Rows are points. Any point is a mix of the corners, with weights that add up to 1. It lies inside the corners' shape when no weight is negative. Is each point inside? If not, which corners have a negative weight?

Corners:
(1): [-41 -64]
(2): [ 39 -18]
(3): [-39  25]
Points:
[-1 -1] => inside
[-12 -44] => inside
[35 -6] => outside (1)
[-35  20] => inside

Corners:
(1): [ 27  62 -37 -14 -62  37]
(2): [ -9  42 -20  27  27 -29]
(3): [-39  26  11 -10  15  10]
(4): [17  2 51 42 -9 60]
(5): [ 13 -80 -50  20 -79 -33]
(6): [-24  20  14  35  20  83]
(7): [ 70 -10  -6   8  -9  11]
Points:
[  5 -17 -11   7 -34  13] => outside (2)
[ 21   0  30  32 -11  43] => inside
[ 9 27 12 15  7 38] => outside (5)
[ 12 -10 -27   5 -33   0] => outside (4)

Corners:
(1): [ 25  17   8  37 -14 -18 -33  -4 -31]
(2): [-61  47 -21  20 -41  37  23 -63  16]
(3): [ 47 -18  42 -21  -7 -33  57 -40   6]
(4): [ 25  -9 -25   5  24  49  29   3   6]
(5): [-42  13  86 -35  28  -5   8 108  28]
(6): [-56  52   8  -7   4  53 -16  18 -59]
(7): [ 32  57  -5 -46 -44  66  43   3 -14]
(8): [  2 -32 -61  28  31 -49 -21   4  15]
(9): [-28  -5   1   9 -23  30 -26  37 -27]
(10): [ -23  -41   -8   64    8 -107   11   72  -20]
Points:
[10 14 -5 -7  9 22 17 -7  5] => outside (9, 10)
[ 11   6  14   9  -3  -7  -4  14 -18] => outside (2)
[-21   0 -12  28   0 -14 -11  34 -18] => outside (3)
[  4  -7 -16  18 -26 -11  -7  -2 -15] => outside (4, 5, 6)

Corners:
(1): [-19  -9  10 -26   9 -28  -7  11 -64  19 -48  33 -20 -10]
(2): [ 27 121 -30  14 -24  19 110  19 -23 -21  27  12  61  -3]
(3): [-29 -83  -7 -40  -9  13 -63  36  52  41  18 -30  -5  58]
(4): [ 58  49   4 -38 -14  15  66 -22   9  18  66 -26  20 -21]
(5): [ -8  47  22 -67  52 -68   9 -35   5  20 -12  51 -56 -10]
(6): [-53 -10  -2 -11 -52   9 -62  16  -5   9  91 -26 -40  55]
(7): [-20 -15   5 -37 -22 -43 -46 -22 -22 -23  19 -35  -9  18]
(8): [-49 -24  14  21 -29  25 -41  51  26 -12 -14  -2 -74  17]
(9): [-47  -5  10 -13  72 -24 -35 -26 -23  -4 -14  36 -17 -23]
(10): [-74 -71 -39 -54 -34 -12  17  25  34  13 -28  29 -24  23]
(11): [ 40  40 -29 -34  37 -54  55 -16 -35 -25 -41  68 -23 -27]
(12): [-46 -30  19  25 -28 -30 -69  62   4  31   1   8 -27 -10]
(13): [ 32  66  10  61 -11 -32  17 -33 -39  18  75 -58  23  -2]
(14): [-29   8  -3   6 -29  37 -13 -32  13 -19 -13  75  23  18]
(15): [ -5  19 -52  16 -55  24 -60 -14 -12   2  -1 -12 -16  -4]
Points:
[-12 -18  -9 -37 -15 -18 -10   5   7  15  17 -12 -37  21] => outside (2, 9, 12, 14)
[-13  -4  -3 -18 -10  -6 -18  -4   0   7  17   7 -17   9] => outside (2)
[-24  -1  -5 -28  -6   7   5  -3   5 -12  -6  35 -12  15] => outside (12, 13, 15)
[-12  20 -13 -13 -14 -11  11   9 -10  -1  13  14  -8   7] => inside
[-12  -2  -3 -20   3 -17  -8   7  -7   7  -8  17 -22   5] => inside

Corners:
(1): [ 50 -10 -38  61  49  -4  -6 -13  33 -12   1 -41 -40 -21  56  56   2 -84
  17  13]
(2): [ 49 -50  29  13   5  20 -87 -15  72  39 -47  12 -53 -25  20  29  26 -25
 -14   5]
(3): [ -40   21  -57    8   35  -40   30   -8 -109  -41  100  -51    8   33
  -42  -59   -9   51   41 -110]
(4): [ -28   37  -30  -14  -38   21   -8   30  -54  -40   19    8   70   28
  -72  -28  -29   27   39 -115]
(5): [ 65 -35  32  31  13  68 -48   7 -20  58 -12   1 -36 -66  64 -26  25  15
 -11   9]
(6): [  0  -2 -25  12  14 -38  -6 -18 -45  -9  35   1  15  42 -55 -16 -71  11
  49  -8]
(7): [-31 -17   6 -12 -37  47   3  26 -59 -76   4 -31  40 -16  -1 -52  12  48
   9 -25]
(8): [  2 -16  19 -22 -76   9  -3  20 -41  60 -52 -61   7 -34  17  -9  51 -15
 -14  58]
(9): [ 27  12  58  43 -41  46 -22 -26  82  47 -86 -24  23 -11  37  16   7   0
 -40  35]
(10): [ -6  65  10  34 -52  33 -32   9  -5 -20  12 -17  19 -24  27 -48  20  40
   4  -9]
(11): [-33  25  54  10 -39  56 -23  29 -53 -12  34 -32  48  34 -23  -8  10  33
  -8 -23]
(12): [-19  25 -44  45   7 -39  32  42 -89 -56   9  16  36  17 -60  16   0  16
  -6 -45]
(13): [ 29 -49  26 -44 -24  27 -34 -17  -5  50 -38  37 -14 -13  32 -33  28 -54
 -34  28]
(14): [  7 -16  31   0 -16  66   3  23  45  82 -15  -9  -9 -28  55  18  36  13
 -31  47]
(15): [ 54  13  -3 -24  15   3 -57 -42  31  46 -35 -30 -46 -24  72  36 -30 -10
 -15  39]
(16): [ 69 -25  -5  -3  -9 -28 -23 -19  15 -32  15   0   8 -16  54  41 -37 -14
  -1  -4]
(17): [ 26 -26 -43  72  55 -23 -85 -44  14  20  -6  25  -1 -30  22  39  21 -45
  32   3]
(18): [ 35 -40 -40  13  66 -23 -52   7  27  15  43 -16  -8   1  38   8 -49 -30
 -34 -18]
(19): [ 50 -14  23 -20   4  44 -30  17  21  42 -44  -9  27 -29   0  -3  52 -16
 -14  69]
(20): [-17  15 -24  21  12 -22  -2  40 -45   7   4   3  33  77 -18 -17 -17  34
  36 -47]
(21): [-36  33  39  19  35 -25   6  41 -37 -11  32 -21  52  20 -13 -18 -21  31
  42 -37]
Points:
[ 36 -23  16   1  -5  25 -45 -13  27  26 -26  -5  -4 -34  40   3   4 -21
  -8  21] => outside (3, 11, 12, 20)
[ 11  16   4  29   0   3 -13   1  -6  10   4 -22  12  -9  17   6 -10   6
   0  -8] => outside (2, 7, 13, 19, 20)
[  5   3   2  15  -9  12 -13  10 -15  -5 -10  -9  21   0  -3  -4   1   9
   0 -14] => inside
[  8  -1   1   0 -22  12 -10   6 -27   6  -3 -10   5   1   6 -11  -9  18
 -11 -15] => outside (1, 17, 19, 21)
[ -8  -1  15  -7   1  16 -19   8 -27  16   3 -17  28   3   1 -27  -3  20
  11  -7] => outside (1, 2, 10, 12, 16)
[-12   0   0   1  -9  18  -2  29 -48  -1  17  -9  16   8 -15 -37   9  17
   9 -28] => outside (9, 15, 16, 17)
[ 37   6 -29  19   7 -25 -44 -28   0  17 -15  -2  -5  -2  -5   1 -26   7
   7  -6] => outside (1, 7, 11, 13, 14, 21)

Corners:
(1): [ 10 -27 -14  25  -2 -19  -9  34 -33  46  37 -17  -7 -13  51   3   7 -56
  27  -8]
(2): [  23    7   12   13   34   41   35 -100  -19  -24   46   41   16   18
  -69  -18   34  -10    6   28]
(3): [ 76  32  41  52 -25  -7  88  -8  44 -13  37  43  -5  34 -39   7  33 -47
  22  23]
(4): [ 22  19  51   8 -31  16 -25  17  -2 -16 -19 -58 -17 -18  32 -39  -9 -13
  23  20]
(5): [ 83 -15  48  54  -1  -7  66 -57  -8 -17  13  30  -1 -18 -85  -9  50 -10
  -5  16]
(6): [ 18  36   6  38  21 -17  27  63 -74  20  12  -5  64  -8   0 -33  25 -12
 -47  54]
(7): [ 84  39  58  36 -31  -9  17 -41 -12  14 -11  72   8  25 -77   3 -10 -75
  14  16]
(8): [ 80  33   1  35   7  45  60 -20  31   1  39  37  18 -37  -1 -44  -4   6
  -9 -23]
(9): [-47  32   2 -60  57 -16 -55   6  48  32  40  48  -9 -58   1  -8 -60   9
 -45 -78]
(10): [ 15 -14  67  64 -32   0  35  28 -39  29  -5 -50  64  -9  78 -20 -35  -1
 -11  17]
(11): [-12  47  -7 -57 -35 -43 -44 -12  29  24   7  38  18 -48  14 -20   3  40
  -1 -47]
(12): [-28  28 -51 -36 -49  22 -48  12  24  20  51  -6 -29 -13  10  -4 -87  45
 -40 -52]
(13): [  10    6   33   -2  -22    0   49   49 -114  -29  -18  -17   27  -20
   36  -14  -13  -33   29    1]
(14): [ 22  31  -4  -2 -38  36   1  24 -11  61  -8 -43  24 -20  25  18 -56  31
  12  35]
(15): [ 66  -7  50  17   3  53  50 -28 -13  16  -5  67 -16  29 -41 -37  55   9
  33  44]
(16): [-64  -5 -67 -51 -14  17 -16   0  77  39 -56  51 -19 -60 -28 -16 -87 -22
  31 -56]
(17): [-10 -12 -78 -42  22 -27 -67  55  51   8 -41  12  -1 -37  19  36  -6  29
  24 -78]
(18): [ 19 -14  -1 -43 -58 -15   3  38  -4   8  11 -31  60 -29  22  -7 -24 -13
 -16  -4]
(19): [ -4  10  40  29 -52  14  14  48 -42  21  12 -66  38 -13  12  14  -9 -10
  32 -71]
(20): [-58  11  -4  -2  -2  51 -22  15  13  10  -7  68   9 -63   9  21  -2  15
 -28 -42]
(21): [ 47  30  45  52   8  48  87 -73 -23  35 -20   3 -35  21  -2 -15  26 -76
  -1 -29]
Points:
[-12  35  -9 -20  -7  31 -14 -24  43  22   5  43 -18 -25 -20  -1 -28   7
  -2 -46] => outside (1, 5, 6, 10, 13, 18)
[ 23  17   6   4  -5   5   1 -11  15  21  11  35  -1 -12 -16 -10  -9 -14
  -5  -4] => outside (13, 19)
[  6  34 -18 -13 -11   9  -1  19   0  11  15  16  20 -24   4   5 -18   7
 -15 -33] => outside (1, 4, 5, 10, 15, 16)
[ 20   8  16  12 -14  13  16  -1  -2  19   0   5  11 -17   3  -4  -8 -16
  14 -16] => outside (6, 12)
[  8   6  12   3 -15   2   9   4  -8  11   7  13   4 -11  -3  -7  -2 -14
   7 -17] => outside (8, 14)
[ -5  13  10  10  -4   2   6   4 -10  22   5   9   8 -22   0   5 -12 -16
  -1 -33] => outside (4, 8, 15, 18)
[ 25  21  13   6 -20  17  10   4  -4  24   2  -2  12 -16   3  -6 -16   1
   7   0] => inside

Corners:
(1): [ 34 -30  31  18 -15  18 -27  -8  20 -19 -26  55  38 -25   9 -48 -53   4
  -9  48]
(2): [-12 -47 -29 -51 -19 -23 -13  52  14  -4  -5  12 -16  44  52  40  25 -26
  24  15]
(3): [ 75 -27  12  42  52  34  62 -48  54   3 -46  30   5   9 -47 -65  17  34
  56 -39]
(4): [-27  71  53  35   9  -6 -34 -26  63   0 -27 -33  30  -3 -52  -3 -32 -33
 -46  73]
(5): [-46  78 -26  66 -37  25 -60   6  62  45 -67 -14 -24 -31   2  10 -20  14
 -52  30]
(6): [ 52  20   8 -43  52  22  68   0  54  32  38 104  13 -35 -31 -49 -45  32
  14 -53]
(7): [ 24 -74   5   9  70  16  35 -19   6  13   1  66 -14 -48 -16 -46  21 -36
  44 -51]
(8): [-26   7 -51  61   9 -25   1  22  66 -20 -17  84 -19 -46 -32 -22 -93   0
 -48  17]
(9): [-39  48  28  67   5  21   0  53   5 -28 -28 -41 -15  22 -40  23 -16  -2
 -43  63]
(10): [-46  37  31 -16  15 -63 -38   8  80  -3  21  61   3 -13  28  34  33  31
 -31  35]
(11): [ 24  61 -50   0  11  84  38 -15 -46 -41 -22 -31   3  36 -42 -34 -38 -16
  64 -30]
(12): [-25  47  16  15 -56 -54 -81  51  -1 -26  -6 -25 -42   2   1  64  55  -8
 -75  40]
(13): [ 19  13   6  -9 -23 -21 -74  51 -30 -10 -25 -33  25 -16  17  19  -9  10
   1 -32]
(14): [ -6  43 -18  49  24  54  16  12 -17  -1 -34 -35  16  24  23  33 -10 -29
 -14 -36]
(15): [ 52  24   0  53  41  17  55   5  49  34 -25  44 -17  32   5 -20 -55   2
  43  31]
(16): [-27 -50  27 -36  37 -20  -3 -13 -24  14  -5  54 -41   5  -3   0 -48 -14
  -8   0]
(17): [  8   5   0 -17 -30 -60 -45  60   0  25  13  69  24 -17   4  50  15  17
 -22  23]
(18): [ 66  19 -43 -38  64  13 -41  57   9 -46  23   2  -7  72  -4  33  90  25
  28   7]
(19): [-22 -15  40 -55  16 -48 -10 -10  -2 -41  30  21   7  62 -19 -42  78  -4
 -10   5]
(20): [-26 -32 -41  55   4  12 -50   1  44  16  -4 -22 -19 -59  26  21 -44  -3
 -45  13]
(21): [ 17   1 -44 -23  41  43  14 -30 -52 -17 -44 -37   8  -4  22 -30  -6 -14
  29 -22]
Points:
[ -1  12   0   9   4   3  -9   4   9  -3 -17   9   1  -8  -2  -7 -17  -4
  -7   4] => outside (18)
[ 10  31   9  75  20  42  26  -8  35  12 -37  15 -10 -27 -37 -32 -76  -9
 -13   7] => outside (2, 10, 17, 18, 19, 21)
[ -7 -11  -2  -2  -4 -19  -8  21  19   6 -12  31  -9   2  15   8 -11   5
 -12   6] => outside (4, 7, 11, 18)
[ -7   8   4   6   8  -6 -13  12  10 -11  -5   7  -3  10  -4   1  11  -5
 -15   5] => inside
[ -4  14   3   6  12  -5 -17  11  16  -4 -11  14   1  -4   1   6  -6  -1
  -8   2] => inside
[ -9   8   4   5  15 -18 -18  14  39   6   0  35 -14  -9  -9   5   9   6
 -10   7] => outside (1, 14, 21)
[  0  22   5  23  13   6 -11   8  20  -3 -18   7   3  -4 -13  -2 -13   0
 -13  11] => outside (2)
